Each row is a point. Each copy is the shape, with its points in the same order, turned, moved and blurred by noise. Is it also mirrored, or only turned?
(in the rows, 128 means zero)

Shape (7 x 2):
[[171 122]
 [149 111]
 [101 138]
 [ 95 172]
 [103 147]
 [164 101]
 [109 129]]
Copy 1:
[[159 127]
 [135 121]
 [ 88 146]
 [ 91 181]
 [ 86 159]
 [149 110]
 [ 97 136]]
Copy 1 is: only turned
Copy 2 (7 x 2):
[[161 119]
 [138 111]
 [ 95 151]
 [100 185]
 [100 159]
 [150 104]
 [101 138]]
Copy 2 is: only turned

Shape, 8 rows:
[[138 110 151]
 [129 141 114]
 [130 195 121]
 [149 100 126]
 [122 185 143]
 [ 80 139 157]
 [137 124 121]
 [ 82 106 104]]
Copy 1:
[[156 108 158]
 [129 130 114]
 [158 137  73]
 [140 136 163]
 [165 129  76]
 [143  62 104]
 [136 138 141]
 [ 86  91 128]]
Copy 1 is: mirrored
Copy 2, 8 rows:
[[137 147 148]
 [106 123 120]
 [ 63 101 142]
 [152 128 134]
 [ 70 125 150]
 [ 86 180 148]
 [130 118 121]
 [109 169  88]]
Copy 2 is: mirrored
Copy 3:
[[124 100 143]
 [135 137 112]
 [152 186 130]
 [136  91 120]
 [137 177 145]
 [ 77 148 140]
 [136 117 117]
 [ 87 122  84]]
Copy 3 is: only turned

Shape, 8 rows:
[[122 161 110 144]
 [136 113 145 122]
 [ 67 128 116 133]
 [ 79 138 140 145]
 [135  78 154  67]
 [170 154 119 158]
 [113 149 134 155]
 [ 94 127 108 167]]
Copy 1 (8 x 4):
[[121 163 104 139]
 [129 106 133 128]
 [ 86 125  74 108]
 [ 77 127  97 128]
 [143  72 151  77]
 [150 154 128 171]
 [101 141 109 149]
 [104 129  73 149]]
Copy 1 is: only turned
Copy 2:
[[130 144 138 154]
 [127 133 108  98]
 [ 81 107 151 136]
 [ 77 129 134 133]
 [128 111 126  35]
 [163 157 101 149]
 [109 142 119 145]
 [100 108 121 158]]
Copy 2 is: mirrored

Shape, 10 rows:
[[134 158 131  96 134 146]
 [ 76  99  98 138 127 163]
 [125 115  93 130 149 161]
 [141 159 130  76 156 112]
 [151 152 127 123 148 129]
 [113  71 133 118 120 172]
 [148 121 130 130 132 163]
 [111 170 139 119 135  85]
 [139  78  87 128 117 153]
 [149 200 134  84 113 112]]
Copy 1 (10 x 6):
[[123 124 133  98 165 115]
 [ 66 101 107 135 121 158]
 [102  88 100 136 154 134]
 [146 137 126  90 195 133]
 [142 124 121 130 173 115]
 [108  67 133 120 114 162]
 [129  87 129 129 143 117]
 [133 183 134 125 165 137]
 [122  72  83 127 119 149]
 [152 170 129  78 171  89]]
Copy 1 is: mirrored
Copy 2:
[[126 151 111 117 151 157]
 [148 200 117 110 123  82]
 [171 167 108 109 154 117]
 [100 125 104  98 175 153]
 [136 129 108 132 159 138]
 [163 172 162  86 124 101]
 [170 149 136 123 137 137]
 [ 78 121  99 140 139 121]
 [189 154 120  82 120  99]
 [ 94 116  82 125 140 190]]
Copy 2 is: mirrored

Shape, 15 rows:
[[ 97 132 141  93 163 116 132 138 133]
 [110 163 110 166 147  87 143  75 134]
 [131 140 122 122 163 110  88 152 110]
 [150 115 171 121 175 160 164  99 119]
 [168  89 142  96 110 147 111 105 172]
 [167 127 173 169 154 120 101 106  99]
 [152 160 101 138 152 127  79 106 120]
 [114 108 125 174 132 148 162 157 158]
 [ 83  99 107 104  89  87 159 108 134]
 [154 115 105 152 119 153 147 101 124]
 [159 162 132 138 165 132 124 113  98]
 [135 139 143 115  84 119  87 101 134]
 [167 119 144 165  92 119  90 112 115]
 [ 84 117 140 174 172 164 141 117 115]
 [136 145 187  96  94  88  93 130 129]]
Copy 1:
[[104 153 139 107 156 110 133 128 139]
 [128 190  83 149 118  85 151 105  83]
 [145 130 126 133 148 102  93 138 120]
 [144 138 139 117 168 157 185 100 104]
 [161 127 127  87  81 167 151 120 142]
 [184 127 152 147 131 122 138 101  71]
 [165 152  91 143 128 130  91 117 103]
 [104 127 122 154 113 130 184 174 104]
 [ 83 137 106 116  81  80 165 100 159]
 [145 119  85 153 107 145 170 112 111]
 [170 146 110 155 162 127 133 107 105]
 [147 152 135 143  71 131 110  94 138]
 [177 119 135 161  74 124 129 106 102]
 [ 86 129 125 153 154 138 156 127  63]
 [159 162 186 132  91 102 114 100 157]]
Copy 1 is: mirrored
Copy 2:
[[ 91 142 129 109 156 121 126 126 134]
 [132 153  94 154 117  81 145  71 161]
 [117 144 106 127 143 100  74 133 121]
 [163 129 162 119 164 146 144 102 115]
 [158  92 156  62 106 125 107 116 154]
 [176 135 156 155 126  88  92 104 103]
 [152 156  93 115 124  96  68  89 136]
 [126  95 115 166 106 170 128 118 149]
 [ 84  94  94  95  98  92 176 119 139]
 [172 104  97 118 104 137 130  91 125]
 [165 168 110 134 143 113 104 108 115]
 [131 137 133  85  68  89 103 108 127]
 [167 115 133 129  67  86  89 112 112]
 [114 119 127 168 142 155 123  65 103]
 [113 154 165  93  83  75 112 153 121]]
Copy 2 is: only turned

Shape:
[[142  98 129 139 131 104  76 151 123 106 124]
 [164 123 137 117 141 138 148  78  92 109 127]
 [156 143  94 128 133 130 151 165 111 106 148]
 [136 108 135 136 113  71 145 136 127  92 135]
 [164 123 140 145 130 134 134 156 128 105  83]
 [ 98 108 140 136 125 122 151 151  99 118  97]
 [120 133 120 144 106 133  83 111  91  91 133]
 [108 131 114 132 125 140  89 154  46 173  41]
 [166 111 144 146 130 139 136 109 117 110 145]
 [ 54 103  96 127 121 128 144 161 121 111 146]
 [138 134 149 122  86 132 123 155  95 109 104]
 [151 108 116  97  86 136 144  90 130 105 131]
 [140 149 144 146 129 129 135  35 127 159 106]
 [134 113 145 134 126 127 140 162 118 205 137]
 [ 35 127 129  84 127 105  46 155 116  98 145]]
Copy 1:
[[151  91 101 119 110 103 108 132 144  98 119]
 [167 139 111 134 160 145 120 103  93 130 157]
 [138 145  83 138 139 123 154 174 128 132 130]
 [118 108 134 141 157 110  94 157 128 117 134]
 [160 110 123 145 128 117 146 127 120 137  88]
 [100 102 128 114 134 152 143 128 113 123 104]
 [135 148  97 118 112 133  98 112 121  75 121]
 [108  97  90 100  47 139 155  84  60 132 101]
 [167 127 115 155 145 141 124 122 134 114 149]
 [ 64 119  86 101 145 156 134 147 162 115 118]
 [142 136 132 122 101 148 111 143 111 127  94]
 [143 151 100 137 151 147  78 114 134 157 132]
 [137 154 142 154 129 122 121  44 113 140 180]
 [122  91 122 135  80 159 159 134 148 161 167]
 [ 92 123 103  18  96 109  99 128 172  76 122]]
Copy 1 is: mirrored
Copy 2 (15 x 11):
[[118 118 120 156 121  87  72 153 114 129 115]
 [128 109 123 118 147 162 101  81  87 120 123]
 [141 169 117 115 131 142 127 156  94 130 126]
 [135 116 142 153 156  81 123 137  87 138 154]
 [148 128 149 157 163 128 112 146 111 132  78]
 [100 108 140 116 143 107 145 147 111 146  92]
 [103 108 116 157  82 122  96 128 102 103 116]
 [ 70 134 134 125  92 109 126 110 140 167  19]
 [132 106 123 148 152 159  96 126  99 136 135]
 [ 93 114  98 104 115  89 162 181 122 128 146]
 [131 117 161 140 103 118 130 133  96 128  90]
 [167  89 125 115 120 132 126  98 115 113 154]
 [103  98 142 147 155 169 121  53 158 122 141]
 [107 127 148 125 131 145 123 146 152 207 137]
 [ 55 108 156  98  49  51  91 174 132  89 137]]
Copy 2 is: only turned
Copy 3, 15 rows:
[[139 131 115 113 132 127  63 152 116 128 107]
 [172 171 136 140 109 139 163 139 117 105 127]
 [120 108 115  95 117 132 146 144 117 144 167]
 [148  94 130 139 123  85 112 122 114 110 133]
 [130 109 148 119 107 140 131 168 142 133  98]
 [102 109 142 144 129 124 138 170  78 114 111]
 [140 140 110 126  89 159  94 132  73 101 121]
 [ 92 159 133 109 132 154 137 175  30 165  47]
 [148 143 124 151 101 134 123 151 140 125 140]
 [ 67  94 107 135 158 135 110 151  72  90 156]
 [113 128 145 111  73 118 127 175  89 117 114]
 [139 149  85 134  93 116 159 150 128  73 125]
 [127 199 129 185 104 137 156  88 120 115  83]
 [ 86 164 127 138 143  82 129 159 106 175 133]
 [ 82 147 138  85 161 139  31 134  57  55 117]]
Copy 3 is: mirrored

Shape:
[[130 120 157 151 154 121 122 119 148 153 162 134]
 [ 95 197 115 148 118 122 149 143  88 172  44 122]
 [152 154 158 124 110 148 102 104 146 170 147 145]
 [143 121  76  98 148 129 148 118  57 140 129 117]
 [151 138 102 111 114 137 153 125  90 143 172 141]
 [115 155 147 145 139 138 121 102 150 130 166 183]
 [114 140 137 153 115 125  77 101 118 146 168 141]
 [ 98 141 135 128  95 109 141 138 116 122  63 146]
 [146 134 119 123 112 129 112 104 156 160 199 113]
 [117 148 129 124 153 160  83 134 153 120 148 136]
 [136 165  73  90 135  91 130 138 101 159 161 131]
 [156 138 112 103 145 101 117 128  90 138 123 155]
 [121 144  79 148 103 117 148 111 117 172  53 156]
 [162 153 109 157 137 122 107 155 117 112 151 142]
 [122 179 126 158 115 109 142  83 127 122  58 127]]
Copy 1, 15 rows:
[[143 128 144 181 151 135 128 124 158 147 129 146]
 [104 195 114 117 150 142  90 101  71 107  53 148]
 [162 134 157 140 127 169 111 124 152 146 120 178]
 [125 126  80  99 193 149 135 122  81 125 151 142]
 [162 128 115 126 158 148 134 133  93 113 160 166]
 [159 127 153 164 142 126 109 118 173 107 145 187]
 [155 139 141 150 128 125  84 110 137 156 151 163]
 [107 140 115 110 124  95 124 105 106 105  70 151]
 [178 153 124 155 123 162 139 148 161 155 176 152]
 [116 132 139 143 137 145  82 159 170 120 138 157]
 [161 175  91 114 180 128 124 170 107 131 154 175]
 [147 118 109 112 186 115 121 143 104 135 118 160]
 [135 158  58 121 144 142 102  83 103 115  69 163]
 [160 112 122 154 161 124  85 160 122 110 131 140]
 [148 172 117 109 152 124  94  73 137  94  70 119]]
Copy 1 is: only turned
Copy 2:
[[133 123 146 176 139 105 144 125 158 135 155 146]
 [136 190 101 134 102 151 187 104 121  98  40 125]
 [166 140 150 152 118 144 116 107 173 147 132 167]
 [181 125 112  79 133  90 151 121  90 109 118 123]
 [187 129 111 103 124 108 142 154 127 143 135 155]
 [139 152 139 166 169 144 131 140 146 152 145 179]
 [133 135 129 165 119 117  93 122 129 138 132 180]
 [119 129 127 127 141 145 158 137 144 113  38 140]
 [159 121 112 144 114 114  96 132 168 158 171 142]
 [109 156 156 123 138 137 108 126 153 111 159 159]
 [166 172  91  93 133  74 123 131 138 145 120 130]
 [173 145 135 110 155  83 136 123 137 114  99 152]
 [150 134  67 126 145 153 171  86 143 103  61 148]
 [153 159 119 133 134 102 126 161 156  83 136 173]
 [153 152 110 169 152 173 134 121 132  89  58 116]]
Copy 2 is: mirrored
Copy 3, 15 rows:
[[121 113 152 168 144 151 148 143 114 144 164 115]
 [ 58 142  66 146  74 151 190 109 105 165  86 175]
 [123 117 153 137 107 163 128 109 125 192 150 126]
 [136 117  90 127 135 113 158  80  67 124  90 104]
 [153 114 115 121 105 131 147  97  60 144 133 109]
 [136 118 137 146 143 168 134 122  93 163 194 160]
 [122  97 123 184 127 162 103 121  93 163 152 133]
 [ 80 113  99 116  93 122 153 126 119 134 119 192]
 [163 108 126 152 110 149 110 132 117 166 169  82]
 [128 126 116 137 154 189 107 142 121 145 143 135]
 [133 132  70 120 124 110 139 119  66 172 133  95]
 [115 133 121 121 148 107 134 108  75 160 109 131]
 [122 107  80 143  96 111 192 107 125 176  95 189]
 [145 154 123 148 121 140 114 152  74 147 115 142]
 [ 93 160  99 160  94 119 157  87 146 151 128 189]]
Copy 3 is: only turned
